Each point is reached from the start by the listed moves, each made once or not at all, plus a little noise. Say if it took an odd or an even number of moves. Then give how often each move was made.

Moves:
(1): [-3.18  1.33 -1.58  1.41  1.26]
(2): [-1.46  1.42  1.31 -2.49  1.86]
Start: [-0.18 -1.60 -0.46  0.72 -1.59]
Points:
[-3.30 -0.38 -2.09  2.05 -0.57] => odd (1, 0)
[-1.62 -0.25  0.72 -1.94  0.21] => odd (0, 1)
[-4.93  1.42 -0.73 -0.42  1.36] => even (1, 1)

Moves:
(1): [ 1.08  0.91  0.24 -0.66 -1.09 -4.45 -0.43  1.82 -2.32  2.46 -0.01  0.05]
(2): [ 0.40  0.40  0.44 -0.15 -1.18 -1.23 -1.20 -1.54  0.43 -0.67  0.50 -0.22]
(3): [ 1.32  0.69  0.72  1.66  1.32  1.94  0.17 -1.27 -0.44 -1.26  0.15  1.30]
(4): [-0.23  0.45 -1.10  0.90  1.09 -0.65 -0.64  0.31  0.48 -0.22 -0.73  0.10]
(5): [ 1.49 -1.24 -0.59  0.55  0.03  0.08  0.74 -1.24  0.65 -0.18 -0.59 -1.29]
(6): [-0.67 -1.56 -0.53  1.65 -0.59  0.51 -0.60  2.49 -1.39 -3.16 -0.08 -0.34]
(7): [-0.86  0.63  3.39  0.63  1.12 -1.23  0.33  2.90  0.15 -1.10 -0.58  0.82]
(8): [ 0.75 -0.99  0.16  0.28 -0.64  0.03 -0.31  0.31  0.84  0.88 -0.03  1.62]
(9): [-0.95  1.23 -1.47 -2.37 -0.14  1.56  2.77  1.58  0.06 -2.57 -2.16  0.89]
Start: [-4.02  0.21 -0.77  2.05  1.94 -1.14 -0.06 -1.68  1.99  0.12 -1.30 -0.14]
Points:
[-2.94  0.06 -2.54  1.12 -1.22 -4.51  1.28  1.26 -0.66 -4.33 -3.63 -1.45] => odd (1, 1, 0, 0, 1, 1, 0, 0, 1)
[-0.18  0.02 -1.72  2.95  0.17 -7.29 -1.71 -1.95  1.62  2.35 -2.23  0.41] => odd (1, 1, 0, 1, 1, 0, 0, 1, 0)
[-2.01  1.22  1.94  3.24  1.16 -3.99  1.67  3.19 -1.06 -6.48 -4.15  1.15] => odd (1, 1, 1, 0, 1, 1, 1, 0, 1)
[-1.21  0.36  0.40  3.72  1.29  0.04 -1.59 -4.16  3.41 -0.76 -0.69  2.56] => odd (0, 1, 1, 0, 0, 0, 0, 1, 0)

Moves:
(1): [-0.73 -0.64 -0.11 -1.38 -1.66 -0.78 -1.05 -1.16 -0.96 -0.31  2.42 -0.47
  0.98  0.51  1.96  0.22  0.77 -0.07  0.00  0.20 -0.54]
(2): [-0.39 -0.57 -2.06 -1.62 -0.83 -2.79  0.38  0.15  1.47 -1.12  0.31  0.58
  1.27 -1.03  0.39  1.57  0.48 -0.05  2.62 -1.97 -0.65]
(3): [ 0.08  0.06 -0.63  0.26 -1.14 -1.19 -1.19 -0.77 -0.16 -2.23 -0.63  0.60
 -1.21 -0.56 -0.89  0.99 -1.27  0.18  0.37 -0.83 -0.60]
(4): [-1.70 -0.65  0.68 -1.66  1.15  0.21  0.14  0.38 -0.15 -0.41 -0.68  0.65
 -0.65 -0.06 -0.79 -0.64 -1.60 -1.31  0.88  0.83  0.32]
(5): [ 0.55  0.20 -0.41 -0.05  0.89 -1.49 -0.44  1.01  0.12  0.40 -0.55  0.15
  0.33  0.68 -0.83  0.12  0.92 -0.55 -1.10 -0.39 -0.56]
(6): [ 0.15 -0.69  0.17  0.52  0.29 -0.56 -0.27  0.40  0.02 -0.48 -0.08  0.53
  0.91  0.94  1.47  0.74 -1.51  0.28  0.35 -0.04 -0.33]
(7): [ 1.35  0.50  0.11  2.07  2.11 -0.85  0.92 -1.31 -1.31  0.09  0.36  0.15
  0.17 -1.07 -0.64  1.35 -0.84 -0.27 -1.07  1.01  1.76]
(8): [-0.90 -1.71  0.61 -0.79 -1.04 -1.20  0.65  0.64 -0.16 -0.03  0.40  0.37
 -0.19  0.72  0.53 -1.76 -0.35 -0.28 -1.14  0.47 -0.30]
(9): [ 0.13  0.82 -0.10  1.82  0.68  0.75 -0.33  1.13  0.56  0.56 -1.52 -1.45
  0.60 -1.01 -0.67 -1.27 -0.68  0.59  0.46 -0.16  0.92]
(10): [-1.49 -0.20 -1.64 -1.43 -0.23 -1.31  0.01  0.58  0.57  0.77  0.87  0.24
 -0.24 -0.22  1.14  0.31 -0.86  0.49  0.27 -0.78  2.20]
(11): [-2.06  0.05 -0.48 -0.19 -0.52  1.36 -0.12 -0.24  0.39 -1.54 -0.10  0.93
  0.34 -0.33  0.48  0.37 -0.34 -0.20 -0.19 -0.57  0.86]
(12): [-0.96 -0.67  0.94 -0.28 -1.24 -1.29 -0.37  0.87 -0.40  0.17 -0.96 -1.75
 -0.14 -0.19 -0.86  2.09 -1.45 -0.52 -1.58  0.94  0.59]
(13): [-0.34 -0.40  0.14 -1.67  0.11  0.46  0.31  1.51 -0.71  0.79 -0.45  0.19
 -0.33  0.13  0.47 -0.40  0.19  0.72 -0.68  0.51  1.65]
(14): [ 1.40 -0.18 -0.40  0.14  0.97  0.74  0.66  0.32  0.12  0.26  1.68  2.20
  0.45  0.31 -0.24 -1.20 -0.64  0.10  0.15  1.04 -1.85]
(15): [-1.93  1.24  0.44 -1.23 -0.66 -1.42  0.81  0.35 -1.34 -0.16  0.70  0.81
 -0.23 -0.33 -0.41  1.30  0.77 -2.23  0.47 -0.96  1.45]
(16): [ 2.16  0.56 -1.87  0.57  0.54  0.79  1.24 -1.15 -0.65  0.15 -0.65  0.59
  0.46 -0.15 -1.90 -2.24  0.65  0.21  0.43 -0.04 -1.46]
(17): [ 0.70 -0.13 -0.29  0.07  0.49 -0.71 -0.38  1.06  1.84 -0.41  0.05  0.37
  0.62  1.04  1.23 -0.86 -1.34 -0.07  0.10  0.07  1.01]
(18): [ 0.40  1.23  0.53 -0.44 -0.19  0.06 -0.22 -0.65  0.53  0.25 -0.65 -0.55
 -0.39 -1.28 -0.03 -1.67 -0.59 -0.47 -1.27 -1.12  0.66]
Start: [-0.15 -0.81  0.60 -1.71  0.37  0.76 -1.16  1.22  0.11 -2.12  3.86 -0.15
  0.86  1.27  0.18 -0.24 -0.68 -0.27 -1.47  0.24 -1.02]
Points:
[ 0.40 -0.72 -3.51 -3.91  0.07  0.35 -1.26  0.35  1.94 -3.40  7.29  3.74
  3.96  1.99  4.30 -4.58 -4.52 -0.09 -1.69 -1.03 -0.55] => even (1, 0, 0, 0, 0, 1, 0, 0, 0, 1, 1, 0, 0, 1, 0, 1, 1, 1)
[-4.55 -0.77 -2.60 -7.68 -1.19 -1.51 -0.62  3.08 -0.02 -4.52  5.31  4.18
  1.02 -0.01  1.03 -7.08 -6.10 -2.62 -1.69 -1.01  3.36] => odd (1, 0, 1, 1, 0, 0, 0, 1, 1, 1, 1, 0, 1, 1, 1, 1, 1, 1)
[-6.62 -0.35 -0.14 -9.49 -0.63  0.05 -0.54  2.34 -1.43 -2.46  7.58  3.89
  0.80  0.09  2.84 -2.02 -2.85 -3.20 -1.94 -0.59  3.70] => even (1, 0, 0, 1, 0, 0, 0, 0, 0, 1, 1, 0, 1, 1, 1, 0, 0, 1)
[-2.90 -1.86 -4.96 -3.75 -1.56 -4.53 -2.22  2.93  1.29 -3.46  3.60 -0.81
  5.46  0.43  1.29  1.78 -2.72 -0.12 -0.23 -2.69  0.10] => odd (1, 1, 0, 0, 1, 1, 0, 0, 1, 1, 1, 1, 0, 0, 0, 1, 0, 0)
